Each row is a point. To make a cloud, some directions were put in groups of two or more. Within a group, all points are equally far from the middle, so they leave a hole (a ring in 2 directions, a hollow ball in 3). The other directions are filled evenly. Then the cloud was stretched, turned, moved and blurred a little. Count the holes, and give their numbers of directions, smallest first.

Cloud, 22 rows:
[[ 39   4   9]
 [-49  32  14]
 [-42 -15 -12]
 [-36  -3  27]
 [-46  16  25]
 [-55  -7   3]
 [ 18  28  20]
 [-36  -6 -27]
 [-54  -9   1]
 [-26 -11 -26]
 [ 32  19  12]
 [-16  18  34]
 [-36  21 -31]
 [-63   6 -12]
 [ 33 -10  -2]
 [-49  36 -17]
 [-44  10 -29]
 [-61   8 -16]
 [ -4 -25 -10]
 [-56  -6   3]
 [ 11 -23  -7]
 [ 36   6  -2]]
Holes: 1 (3)

Cloud, 53 rows:
[[ 60  44  33  31 -31 -29]
 [ -8 -19 -12  -4 -29  29]
 [  8   9 -34  -1   9  -2]
 [ 45  26  22   0 -14  12]
 [-10 -34   9  -3 -45   3]
 [ 22 -29   5 -26 -25  -5]
 [-48  -9 -29   2  -5   8]
 [-16 -49  11 -17   5 -15]
 [ 13 -18   1  23  16  37]
 [ 43  11   9 -16   0 -14]
 [ 17 -24  13  49  21  19]
 [-43  17 -16  37 -10 -61]
 [ 53   2  -9   9 -13 -29]
 [ 20  -2 -32  37  19 -17]
 [ 48   9   9  33 -31  15]
 [ 86   8  27  15  -6  32]
 [ 17  10   5  27  -5 -40]
 [ -3  -4   7 -48 -27  42]
 [-27 -34  -7   3 -13 -21]
 [ 22  -9  15 -25   1  36]
 [ 33 -39  10 -34  -8  27]
 [ 61 -49 -13  -7  13  56]
 [ 60  14  38  17 -22  19]
 [ 54 -22   1 -14   0  31]
 [-43 -59 -33  12  34  -2]
 [-17  -5 -44  30   6 -18]
 [-15 -29 -18 -16 -12  59]
 [ 31  -5  13 -13 -36   0]
 [ 53 -29  22  53  -9   3]
 [-30 -36   4  -6   3 -19]
 [ 70  31   2  26 -11  43]
 [-56 -14 -32   0  -2 -25]
 [ 16 -26 -41  26   1  19]
 [ 12  23  -3  20 -32 -15]
 [ 64  38  33  32  -3 -30]
 [ 50   3 -15  43  -3 -11]
 [ 46 -52  10 -37   8  46]
 [ 68 -32  -7  42  -8  39]
 [ 13  48  40   5  -9 -37]
 [ 44  49  27  16   4  26]
 [  2   7 -25 -12 -39 -20]
 [-12 -35   4 -25  49   1]
 [-43 -24 -17 -20  21  -5]
 [-21  -8 -23 -27  32 -13]
 [  3  -8   4  23 -25   6]
 [ 19 -36 -25 -31 -12  25]
 [-22   7  17   4 -46  10]
 [ 36  -8 -31  37  -3 -21]
 [  6  36   5  36  10 -40]
 [ 13 -71  19 -28 -12  20]
 [-38 -42  -5 -12   6  23]
 [  4 -36  39 -11  24 -11]
 [ 53   3  -4  58  14  25]]
Holes: 0

Cloud, 83 rows:
[[-24 -22 -42 -16 -18  10  76   1]
 [-37 -51   1  -7  31  23  41  55]
 [-31   4   8 -13  36 -37  12  36]
 [-10 -24  12  14 -13 -27 -35 -33]
 [-30 -48  -5   7  28  56   2  -7]
 [  6 -46 -14 -12 -22  -7 -11 -32]
 [-59 -27 -19   8   8  12 -13  -8]
 [  6 -26  26 -17 -12 -22  44  -4]
 [-37 -24 -17 -49  19  33  14  -5]
 [-12 -25  24 -33   3   9  25 -47]
 [  1  26 -19   4 -39   4  -8  -1]
 [-15  -8 -37  36  21  -9  20  -4]
 [-52 -40  -3  27  21  32 -16   2]
 [ -2  10 -21  -4  21 -30   0 -30]
 [ -8 -15 -12 -39   9 -16  80 -17]
 [-20  -4  20 -81  18 -29   7 -20]
 [-12  -8 -17   4  14  46 -11 -30]
 [ -1   1  -8 -42  50 -18  11  -6]
 [ -1 -28  -7 -21   9 -38  38  33]
 [ -3 -33 -32  10   9  51  -5 -23]
 [-19  17  45 -52  38 -11   9 -23]
 [-17 -78  -7 -12  43  39 -43   4]
 [ -8  23  41 -39   5 -30  76  10]
 [-33  23   3 -36 -48  -2  27 -22]
 [-13  46  28 -36 -25 -53  36 -35]
 [-17  -7 -26  31 -32 -17  17  39]
 [  0  -3  23 -50 -25 -40  11  -7]
 [ -5 -16   1 -70  33   3 -16 -19]
 [-15  12   1  31   6  23   9  34]
 [  9  15 -13  -4 -20   0 -39 -10]
 [-31   5 -21  -6   5 -48  12 -20]
 [ -5  43   2  -9 -10 -48  18 -33]
 [ -3 -26 -34  47   3 -14  27  25]
 [-35 -23 -11  -3 -26 -38  66  -2]
 [-28  24 -12  15 -23 -33  21  32]
 [  4   9 -41 -19 -29  16   4 -17]
 [ 11 -39 -24   4   6  -4 -33 -36]
 [-22 -36 -17  13  40 -25 -12  -7]
 [ -2   0   6   5  13   9 -26 -54]
 [-41  30   1 -23 -38 -29  62  17]
 [-30 -21   0 -11   7  -4  89  -1]
 [-15 -37  15   8   5 -14 -62 -13]
 [-25  36  27   6   8 -36  40  22]
 [-39 -11  -8 -26  54  -2  45   5]
 [ -4 -58  -3 -19  34  20 -52  15]
 [-24 -18   9 -33   4  29  43  35]
 [ -9 -33  19 -30  34  22  12 -40]
 [-28  -1  17 -11  16 -25 -30 -51]
 [-19  -5 -14 -39  -7 -15  79  45]
 [-43 -18  -9   4  14 -41  10 -13]
 [ -6  22 -32  17  -7  12  -8  16]
 [-11  27  -8  -2   1  14  68  27]
 [ -8 -22  13 -45  30 -10 -44   2]
 [-27 -20 -28 -17  32  20  70   9]
 [-28 -63  24 -36  36   2 -14 -21]
 [  7  22 -15 -20 -20 -13 -34 -43]
 [-23 -14  10 -38 -23 -43  25 -47]
 [-25  15   3 -17 -29 -15 -33 -57]
 [ -2 -29  17  -7 -32 -13   6 -31]
 [-15 -56 -10  10  67   3  15  23]
 [ -2 -47 -15 -50  15  11   2 -39]
 [-13 -53  -6 -26   0  31  16  31]
 [  7   1 -25 -33  -4   2 -37 -18]
 [-28  13 -12  -4  12  15 -42  -9]
 [-10 -55 -23 -28  29  16 -42 -34]
 [-19  -4 -14  -7  45 -16  16  46]
 [-24  -8 -30 -39  -1  -7  50  39]
 [-24   1 -19  30 -27 -33  49 -12]
 [-51  -6  -6  -1 -24 -16  69  -7]
 [-27  34  -2  -5  18 -43  14   2]
 [-39  24  -7  -7 -30   3  63 -11]
 [-26 -15 -13 -18   2  44  37 -16]
 [-41 -47  -7 -31  21  42   5 -17]
 [-25 -23  -6  20 -41   6  42  25]
 [-22  -5  26   3  44   1  56  47]
 [  5 -43   4 -26 -25   2   0  -1]
 [  0 -26 -47 -13  -9  24 -23 -33]
 [-27 -71  -6 -10  25  19 -56  -7]
 [  8  22  28 -43 -24 -41  58  -4]
 [-16  12  48 -54  12   4   7 -18]
 [-17 -25 -26  34   4  25  60  11]
 [-19   0  23 -26  29  18 -17 -49]
 [-22 -10 -24 -41   1  -1  62  42]]
Holes: 3 (2, 2, 4)

Cloud (104 x 9):
[[-25 -24 -30 -17 -36 -22  -1   3 -31]
 [-44 -42  13  -4 -11 -22  21 -51 -13]
 [ -8  13  35 -13 -28 -62 -17  -6  29]
 [ 31  51  37 -11  -5  26  35 -14  14]
 [-12  32  59   2   5  14  38 -20  19]
 [ 13  62  10  14 -21   4  -5  50  28]
 [ 16 -19  22  10 -48 -20 -41  32 -28]
 [ 37  25  -8 -10  39  34 -12   3  46]
 [-28   9  -4  14 -21   5   0  41  38]
 [ 54  35  39   9  -5   4   2   3   4]
 [-29  51 -11  -7 -25  44  16   5  33]
 [-36  18 -28 -23  18  53 -15   6  69]
 [-20  20  -6 -72 -13  75  20  -6  46]
 [-29 -12  42   7  19  -2 -17 -20  36]
 [-10  51   4  -5  -8  39 -22  -3  24]
 [-38 -34  36   5   1   3  16  -1 -33]
 [-33  50  42  10  27  -6  26 -16   8]
 [ 39  21  28 -17 -25   1  16 -29  21]
 [  0  25  10 -47  27  16 -25  -9  15]
 [ 15   4   5 -48   9  40  26 -43 -18]
 [ 10   4 -32   4 -15  20 -31  35 -12]
 [ -4   6  13 -12 -53 -44 -39 -43  39]
 [-23  17  23 -16 -80  -1  26 -22  10]
 [ 50 -21  15  -4  39  49  22  23   1]
 [-25   2  22 -27  15   3   7  60 -39]
 [ 10 -34  43 -39 -65 -26 -18  11 -25]
 [-39  17 -10 -33  -7   3  54  43  -6]
 [-21 -50 -18   8  -3  -7 -29  33   6]
 [ -9   7   1   8  35  46  16 -36  63]
 [-46  11   6  30  44  30   4  13  20]
 [ 19  34  -6   8 -33 -15  -6   5 -11]
 [-16 -19  21  -2  17  43  66  -4 -33]
 [-27  50   0  12   3  -4  16  48  20]
 [ 23  -1  10 -19 -63  39  12 -13  24]
 [ 22  29  33   8   2  69  18   5  42]
 [-31 -22  11 -19 -28 -26 -15  41 -44]
 [  5  -1  -1 -52 -39  46  -4  33  15]
 [-44  31 -44 -24  22  27  52 -12  13]
 [ 12 -58   7 -30  12  21  -1 -34   7]
 [-10 -13  -9  38   0   9  16 -23  43]
 [ 37  50  13  19  24  22   4  14  42]
 [ 43 -22   0   1 -18 -12 -32 -15   3]
 [ -9 -31 -23  -3 -14  12  -8  56 -20]
 [ 11  12 -23  30 -10   1  11  52 -35]
 [-43  30  10  33  52  16   5 -11  19]
 [ 38 -18   8  16  33  30   7  -4 -23]
 [ -3  29  33  37 -13  27  19 -29   5]
 [ 11  37  52 -50 -15  52  51 -28  12]
 [  6 -48 -35  37  46 -11 -23  -3  21]
 [-68 -36  -8 -20  -3   9  10 -25   4]
 [-76 -12 -17 -16 -24  -8   5 -18 -12]
 [  8  -8   9   8 -59 -21  31 -32 -24]
 [ -4  22 -47  46   7  -3   6  27  -1]
 [-34  52  12  -1  -8  34   5 -23  27]
 [-23   0  13   3   1 -33   2  60 -44]
 [  8  -9  -5 -12 -32  40  10  64 -32]
 [ 53 -30 -14  15   8  22 -17  31  51]
 [-15  30  17   4 -46   2 -11  25 -35]
 [ 10  46   1  17  -5   6  42 -17   1]
 [-13  -9 -18 -36 -35 -15  21   7 -44]
 [  1  31 -24  32  27  78  39  -1  -6]
 [  0 -30  47   4  38   1   8  -1  -2]
 [ 45  29 -29   7 -20  26  -6  29  10]
 [-51   2   1  18 -11  17  13  -8 -17]
 [ 18  29  50   8 -22   8  35 -37  19]
 [ 19  40  35   6  -8 -14   4 -46   6]
 [  6  37  42 -44 -10  -5   3 -31 -22]
 [ 22   5  -2  42 -56  28  13  14  -1]
 [  7  16 -18 -19 -57  33  -2   2  45]
 [-59 -14 -12 -52  24  60  45 -12  21]
 [ 18  41  56 -44 -11  38  42 -24   3]
 [-14  22   0 -49  -2  43 -25   0  26]
 [ 53  -1   6 -13  -2  12  -3  21  26]
 [-18   3  13   1  10  -5  56 -31 -33]
 [-20 -33  -7  10  -9   3 -21  50 -22]
 [ -7  54  41  10  16  33   5 -11  31]
 [-17  21 -42  23  65  42  32  23  22]
 [  7   7  30   0 -27  -6   3 -53  42]
 [-40  -6   5  -2  19  42  11  27  30]
 [-35  35   1 -41 -33  24  13 -18 -27]
 [  1  49  20 -34 -43  -7   8   6 -23]
 [ 10  59 -22  -1  -8  55  -1  22  25]
 [-44   7  16  15 -35   3  19 -27   8]
 [-40  -9 -45 -13 -14   5  -2  15 -21]
 [ 24  37  15  39 -31 -41 -25   1  23]
 [-33  55   2  19 -29 -26  -5  21   2]
 [-29  52  48 -22   3 -33  22 -29  10]
 [ -4  52  22 -12  -7  14 -19  45  30]
 [ 12 -44  10   7  23  37  14 -15 -20]
 [-27  36  18  20 -56 -44  10  27  -8]
 [-18  21 -14 -25 -68  26  10 -18  17]
 [ -5  63  49 -12   3   3   4 -29   7]
 [ 21   3   8  42  11  13 -10 -50  -5]
 [ 35 -16  -6   4 -36  55  -6 -11  19]
 [-25  22 -49  16 -23   8  21  25  25]
 [-47   6 -24  20   1 -10  -6  42  -6]
 [-43  14   3   5 -36 -70   3 -12 -17]
 [-18   5 -32 -75  21  62  16  22  34]
 [-54  33 -28  -6 -13  22   3 -22  -3]
 [-39  23  21   2  57   3   8   7  12]
 [-49  11  24 -15  42 -23  23 -19 -13]
 [-19  12  -8  32   0  32 -12 -27  62]
 [ -2  13  46  -4 -31 -40  29 -19  19]
 [-28 -22  44  16  -7 -51   9 -23   2]]
Holes: 2 (3, 3)
